Each row of a before or after table is a point. The points were changed in one or more steps. Then noise was added and the rows were shuffled. The steps act on columns, c1 being the first. Name the steps. A step turns or swaps two columns, mirrors them in a line or flattens them onto one, adds a multiple of one to another, or multiplies or shifts one. Angles are multiples of 10 degrees, from the lower column toward the higher: turns from -170 to 170, lines from 10 to 170 but not 90. Use the fewest steps. Two steps may share a column if one is a turn and the other turns, adds or multiplies; they go together, in the order done. Otherwise the lowest column goes first.
In the rows, zero is written as 128.

Before (11 x 2):
[[119 135]
 [168 142]
 [125 191]
 [103 129]
 [124 123]
 [186 136]
 [147 111]
 [103 140]
 [151 180]
 [140 175]
 [150 103]]
After (11 x 2):
[[159 156]
 [125  67]
 [157  76]
 [ 95 131]
 [142  82]
 [154 148]
 [116 123]
 [ 96 115]
 [124 133]
 [203 121]
 [182 113]]
Steps: multiply c1 by 1.3; multiply c2 by -1

Before (9 x 3):
[[141 110 108]
 [123 133 126]
 [168 106 135]
 [126 146 148]
 [102 116  89]
 [149 147 151]
 [123 134 135]
 [131 103 138]
 [129 167 146]]
After (9 x 3):
[[113 133 123]
 [122 146 136]
 [247 106 151]
 [ 52 116  98]
 [132 168 118]
 [167 107 121]
 [136 104 155]
 [113 134 130]
 [190 146 136]]
Steps: multiply c1 by 3; add -0.7 times c2 to c3

Before (9 x 4):
[[148  74  86 158]
 [133 128 145 157]
 [ 95 120 121 129]
 [ 79  35  99 146]
 [ 90 144 176  98]
 [123 178 146 126]
 [137 111 107  97]
 [111 152 119  95]
 [131 120  96 156]]
After (9 x 4):
[[101 117 138  93]
 [136 132 160 156]
 [108 154 135 130]
 [148 231 157 146]
 [ 88 138  80  97]
 [178 156 170 157]
 [144 134 148  95]
 [133 125 112 156]
 [ 91  92 110 124]]
Steps: mirror c1 and c2 in the line at 160 degrees; multiply c3 by -1

Before (12 x 8):
[[125 134  90 170 131 133  85  84]
 [157 165 138 153 118 173  61 142]
 [143 170 114 176  87 176 163  71]
 [119 165 104 101 195 107  97 125]
 [105 119 150  93  78  98  42 128]
 [154  75  87  83 153 110 179 145]
 [ 83 122 181 152 114 148 135 129]
 [ 76 127 143 138 135 120 127 134]
 [ 92 103 122  87 165 136  88 107]
 [ 72 174 126 140 151 160  83 108]
 [112 113 195 121  88 156 182 130]
 [136 126 186 113 145 113 152 119]]
After (12 x 8):
[[ 87  99 121  92 165 132 122 108]
 [121 120 195 111  88 149 153 131]
 [139 127 143  75 135 123 127 134]
 [ 82  84  87 155 152 116 165 146]
 [140 165 125  72 151 150  95 109]
 [154 153 139 156 118 160  90 142]
 [170 128  89 126 130 131 109  84]
 [152 124 181  83 113 143 132 128]
 [102 158 105 118 195 113 104 126]
 [114 130 185 135 144 118 137 119]
 [176 173 114 143  88 161 127  71]
 [ 92 109 150 104  77 106  98 128]]
Steps: swap c1 and c4; multiply c7 by 0.4; turn c2 and c7 by -20 degrees; multiply c6 by 0.7

Before (14 x 9):
[[112  95 115  72 132 130 140  86  57]
 [172 138 129  76 102 115 115 138 141]
 [151 178 118  83 138 135 106 165 148]
 [146 151 124 176  97 128  93 149 158]
 [108 122 118 104 135 122 129 167 158]
 [123 148 141  59 144 146 130 161 100]
 [159 139 123 117 137 107  90 183 135]
 [155 127 157  72 141 122 155 168 106]
 [110 113 136  61 144 112  98 155 115]
 [188 134 162  55 134 167 132 158 162]
 [164 147 125  63 119 111 213 159 140]
 [122 141 163 206  68 160  93 152 134]
 [130 145 142 182 134 107 115 110 143]
 [122 146 163  56 121 108 129 144 123]]
After (14 x 9):
[[160 148 114  70 141 132 133 144 211]
 [ 84 142 128  75 115 116 102 123 113]
 [ 86 131 125  62 213 112 121 103 105]
 [152 129 135  60 100 110 144  96 134]
 [149 123 117 102 128 122 135 102  88]
 [ 71 154 162  54 133 167 134 111  86]
 [125 110 163  57 132 108 121 112 128]
 [118 113 139 180 114 105 134 151 121]
 [ 95 134 124 118  91 108 136  78 101]
 [101 117 125 174  92 131 100 119  93]
 [ 81  96 117  81 105 135 136 102  97]
 [122 109 142  58 130 146 145  88 142]
 [105 143 156  70 156 122 141  85 136]
 [126 112 163 209  94 160  69 106 112]]
Steps: turn c1 and c2 by 150 degrees; swap c5 and c7; turn c8 and c9 by -160 degrees

Before (10 x 11):
[[157 167 112 139 113 124 138 104 156 153 150]
 [116 161 122 117  83 116  78 128  88 175 157]
 [107 186 159  90 123 137 115  93 130 133 132]
 [117 132 104 130 157 147  83 135  90 187 109]
 [162  98 101 106  93 101  89 171  81 120  71]
 [106 160 171 137 137 151  84 101 169 151 150]
 [185 128 151  74 167  94 108 134 106 163 144]
 [133 138 162 168 129 102 121 152 156 184  71]
 [124 121  75 170 126  65 164 149 164 118 122]
 [176  78 131  98 126  72 163  91 112 116 106]]
After (10 x 11):
[[116 163 123 117  85 154 109 130  85 191 157]
 [155 168 111 141 115 162 147 104 150 144 149]
 [183 125 146  73 167 134 129 137 108 173 145]
 [125 122  77 172 122 107 155 149 162 101 122]
 [178  80 129  97 123 110 153  91 113 102 109]
 [133 138 159 167 130 142 152 150 158 183  72]
 [107 188 156  92 122 180 121  90 130 141 132]
 [107 159 168 135 135 191  98  98 168 166 150]
 [161 101 102 107  95 139  91 172  83 139  69]
 [119 128 102 128 156 186 117 134  88 201 109]]
Steps: shift c6 by 40; turn c7 and c10 by -30 degrees

Before (8 x 14):
[[139  74 152  94 197 109  94 123  96 166 106 124  77 133]
 [139 158 115  83 109 167 100 117 136 104 144 127 126  78]
 [133  98 110  83 103 163 127 102 128  88 103 120 123  81]
 [142 168  90  70 124 130 124  92 144  95 117 162  99  81]
 [143  98 112 140 144 100 132 122 133 154 165 115 134 103]
 [122 101 116 114 120 112 153 174 110 139 154 105 158  82]
 [135  74 152 121 150 130 104 148  79 160 116 147 126 167]
 [130  99  93 162 122 141 166 173 138 166 152 116 138  70]]
After (8 x 14):
[[141  98 118  96 143 101 136 124 133 132  91 118 135  88]
 [136  79 151 118  63 110  62 125 100 175  90 125  78 136]
 [135 155 181 150 153 172  72 116 136 119 132 130 126  56]
 [121 103 144 120 153 110 177 169 116 132 118 108 158  50]
 [142  72 129 120 101 125  85 150  78 169 121 146 128 189]
 [127  99 105  66 150 145 206 173 134 119 106 117 141  38]
 [137 170 196 142 114 133 118  92 141  93 140 162  96  55]
 [138  98 173 158 124 155 125 106 128 100 163 122 128  51]]
Steps: turn c3 and c4 by 110 degrees; turn c4 and c10 by 50 degrees; turn c5 and c11 by -130 degrees; multiply c7 by 2; multiply c14 by 1.6

Before (13 x 18):
[[  7 116 146 131 145 138 120 137 161 139 155 147 120 109 114 118 126 140]
 [136 111 143 114 146 136  84 145 102  76 163  74 107 153 131  98 140 112]
 [126 139 147 145 190 168 124 136 154 149 124 121 149 132  95 117 181 110]
 [147 116 143 134 141 111 131 146 141  88 160 149 141 115 145 115 175 147]
 [146 134 197  74 142 149 131 133 156 131 131 137 151 145 129 113 147 137]
 [105 119 169 145 141 112  98 142 130 151 117 110 143 196 128 109 116 142]
 [148 126 128 135 157 153 119 105 126 126 135 125 152 109 100 134 164  46]
 [137  17 147 118 147 137 121  50 106 143  66 121 127 110  95 127 179 138]
 [145 138 125 122 157 126  26 140 130  82 134 113 145 149  99 100 116 151]
 [141 117 133 122 135  92  80  53 123 142 126 109 148 112 104 111 175 148]
 [131 112 123 151 151 137 144 108 137 132 168 115 141 104 118 128 134 124]
 [150 137 138 112 167 101 143 114 122 104 168 150 139 136 101 133 146 136]
 [138 130 183 149 139  94 109 130 122 149 166 134 142 112  94 116 138 119]]
After (13 x 18):
[[105 132 169 128 142  88 143 105 122 126  85 132 121 112 101 114 138 111]
 [189 150 136  23 145 139 121 128 160 118  98 146 123 110 111 118 125 119]
 [125 127 158 101 142 109 123 117 129 109 134 109 134 196 137 111 147  96]
 [117 146 137 119 185 167 150 127 153 167 117 122 124 133 104 116 172 130]
 [165 122 179 171 137 148 123 100 154 144 121 135 130 147 137 111 139 128]
 [130  14 179 141 145 134 121 100 107 166 172 125 117 113  97 131 189 117]
 [115 110 136 143 140 111 108 127 143 188 104 147 137 116 148 117 107 127]
 [134 112 134 141 145 137 154 130 106 161 108  75 127 153 131  96  79  88]
 [131 129 143 153 169  99 115 122 124 155  95 149 122 134 107 130 106 142]
 [110 115 132 120 154 135 128 124 139 132  84 113 126 103 122 126 118 143]
 [113 123 138 138 165 153 206 123 127 161 116 120 122 112 111 132 144 149]
 [121 112 163 142 137  92 127 106 122 162 119 110 119 114 115 114 160  72]
 [122 133 121 141 153 129 140 132 129 138 134 116 121 145 107 100  81  26]]
Steps: turn c1 and c4 by 120 degrees; add -0.3 times c4 to c2; flatten c3 and c8 onto the line at 150 degrees; turn c7 and c18 by 110 degrees; turn c10 and c17 by -120 degrees; turn c11 and c17 by -160 degrees; flatten c13 and c15 onto the line at 70 degrees

Before (12 x 24):
[[153 119  89 170 112  54 167 144 145 129 175  75 162 120  84 147 203  93
  114 102 144 143  88 157]
 [ 86 162 153 137 104 128  95 104 113 173 146 145 136 136 145 179 116 134
  136 152 121  38 124  96]
 [134  92  93 171 144  76 119 157 169 115 189 114 112 130 107 154 146 108
  105 129 135 153 132 163]
 [135  88 143 163 110  79 159 189 127  89 132 120 109 132 165 136 118  86
  123 137 127 128 127 154]
 [129 111 151 125  88 110 121 126  93 115 119 131  90 177 173 161  98 125
  186 168  71 116 189 146]
 [102 126 153  88  87 130  99 160  97 147 123 166  88 205 171 146 131 139
  143 151 110  87 151 111]
 [146 152  94 211 146 136 144 100 136 133 182  93 176 137 104  98 183  97
  103 109 156 110 131 113]
 [ 80 148 176 145 100 141 123 126  99 158 142 139 115 188 121 172 111 124
  154 128 153  85 148 147]
 [110 168  94 180 164 126 175 115  67 170 187 101 108 136 112 114 154  94
  156 160 148  98 172  66]
 [180 132 109 174 166  91 182 133 125 138 175  75 159 132  70 136 148 106
   66 116 137 134 126 122]
 [ 72 177 146 151 104 130 115 109 169 156 112 119 146 142 103 181 157 141
  119 117 161 104 135  66]
 [159 140 134 123  94 117 112 175 133  92 142 118  83 140 117 144 119  94
  152 160 123 117 130 154]]
After (12 x 24):
[[ 96 160  65 145  91 119 122 126  98 159 139 142 154 187 121 174 116 123
  135 127 148  73 150 148]
 [110  99 129 162 126  73 160 190 124  87 131 122 126 133 166 137 122  80
  151 136 129 122 128 154]
 [153 163 156 213 145 145 145 101 137 128 180  94 100 136 106 101 184 100
   82 106 155 106 134 113]
 [112 152 153 127  96 100 115 171 130  95 138 120 163 133 117 146 117  92
  171 157 121 105 132 156]
 [156 128 163 172 145  53 164 142 144 129 171  76 107 118  82 150 205  93
   97 104 142 135  89 159]
 [128 191  63 151  99 117 114 109 169 155 112 117 115 141 104 179 161 139
  111 118 160  96 138  60]
 [116 136  91  90  78 101  97 157  99 144 124 166 150 204 171 148 127 141
  167 154 113  73 151 109]
 [128 142 182 178 187 122 184 133 125 142 175  79  62 131  73 137 152 107
  108 114 131 126 127 120]
 [107 121 121 130  96  87 119 128  93 116 120 133 189 177 168 160  96 123
  154 170  68 109 191 145]
 [156  98 142 167 169  93 121 157 165 115 191 113 107 132 107 153 145 109
  151 134 138 144 134 165]
 [119 169  84 138 100 113  95 102 115 175 151 148 138 142 145 179 117 132
  120 152 118  30 125  97]
 [168 178 125 178 166 155 178 118  67 175 186  97 156 135 109 115 155  96
  146 161 148  87 173  68]]
Steps: turn c1 and c3 by 110 degrees; shift c2 by 10; multiply c5 by 1.3; turn c5 and c6 by 30 degrees; turn c13 and c19 by -100 degrees; shift c22 by -10

Before (10 x 32):
[[105 144 106  87 106 116 153 147 186 142 105 138  70 113  89 160  85 144
  155 150 127 135 178 101 113  99 106  85  68 170 115 189]
 [137 101 113  73 146  75 183 166 145 133 100 140  74 109 115 129  73 137
  169 132 128 110 181 100 124 133  61  56  79 167 120 145]
 [165  80  61 150 163 181 129 105 110 133  98 154 185 166 130 122 109 148
   91 117 106 158  83 162 157 178 170 120 119 121 182  97]
 [ 90 128 117  89 119  89 159 103 146  93 113  94 103  76 109 110 127  93
  142 114 152 158 147  82  55  77 125  96 107 154  73 155]
 [ 89 139  86 128 133 129 142 126 159 138 106 107 162  98 167 155 113  80
  101 118 131 153 146 185 113 118 169 120 165 124  99  92]
 [ 96 117  79 114 163 158  94 114 170 108 115 123 134 115 131 136 166  79
  125  85 118 161 118 169 113 111 159 119 186 151  83 100]
 [107 144 121 125 111 100 149 128 188  88  95  90 105 135 138 141 135  98
  144 151 124 146 127 152 126 109 117  82 119 148  94 118]
 [104 150 154 110 154  99 128 121 159 133 154 127 136  83 127 109 149  69
  128 137  86 185 110 151 113 109 145 113 136 115  98 110]
 [170  87  70 176 210 159 107 115 101 120  91 146 174 162 149 148 139 204
   81 120 105 180 135 146 155 158 164 154 134 110 146  99]
 [140 120  98  49 129  94 181 133 124 131 100 135  94 149  93 157  79 176
  180 172 148 134 163 105 184 155 112 104 102 150 143 151]]
After (10 x 32):
[[104 152 106  85 106 115 149 124 189 141  95 124 124 114 199 101  85 142
   92 152 129 134 177 155 111  96 105 161  68 169 113 190]
 [ 99 140  81 116 164 155  93 140 170 106 123 127 125 116 120 134 167  77
  137  85 118 161 119  89 114 111 157 137 186 150  84 100]
 [166 141  60 149 163 183 132 132 115 132 128  97  95 165  79 177 111 149
  174 119 102 158  83 101 156 179 168 142 117 123 183  94]
 [ 87 151  88 127 131 131 142 114 158 140 125 140 147  99  80 107 113  80
  151 120 131 154 146  69 114 117 168 139 163 123  99  94]
 [135 137 113  74 146  78 184 116 147 134  73 120 146 109 178 151  72 138
   74 134 128 112 183 158 123 132  62 173  79 166 118 144]
 [172 159  70 176 211 159 104 119 101 122 158 109 120 163  77 158 141 204
  176 119 105 180 136 115 154 158 163 128 135 111 146 100]
 [107 134 123 126 113 102 149 139 189  88  97 160 154 135 142 108 134  95
  112 153 127 147 127  98 125 111 115 163 122 146  97 117]
 [141 159  99  52 132  94 180 149 125 131 112 128 109 149 172 128  79 175
   81 173 148 134 162 154 185 154 113 148 103 150 142 152]
 [ 89 111 117  88 119  87 159 158 146  93 105 170 124  77 159 132 127  91
  130 115 152 158 153 166  53  79 124 148 107 153  70 154]
 [104 101 152 108 154 101 125 133 159 130 108 127 121  84 122 112 153  68
  132 138  84 186 110 106 111 108 144 125 136 117  98 110]]
Steps: turn c2 and c16 by -110 degrees; turn c8 and c19 by -150 degrees; multiply c11 by 0.4; turn c11 and c28 by -120 degrees; turn c12 and c24 by 170 degrees; turn c13 and c15 by -120 degrees; multiply c13 by 1.3
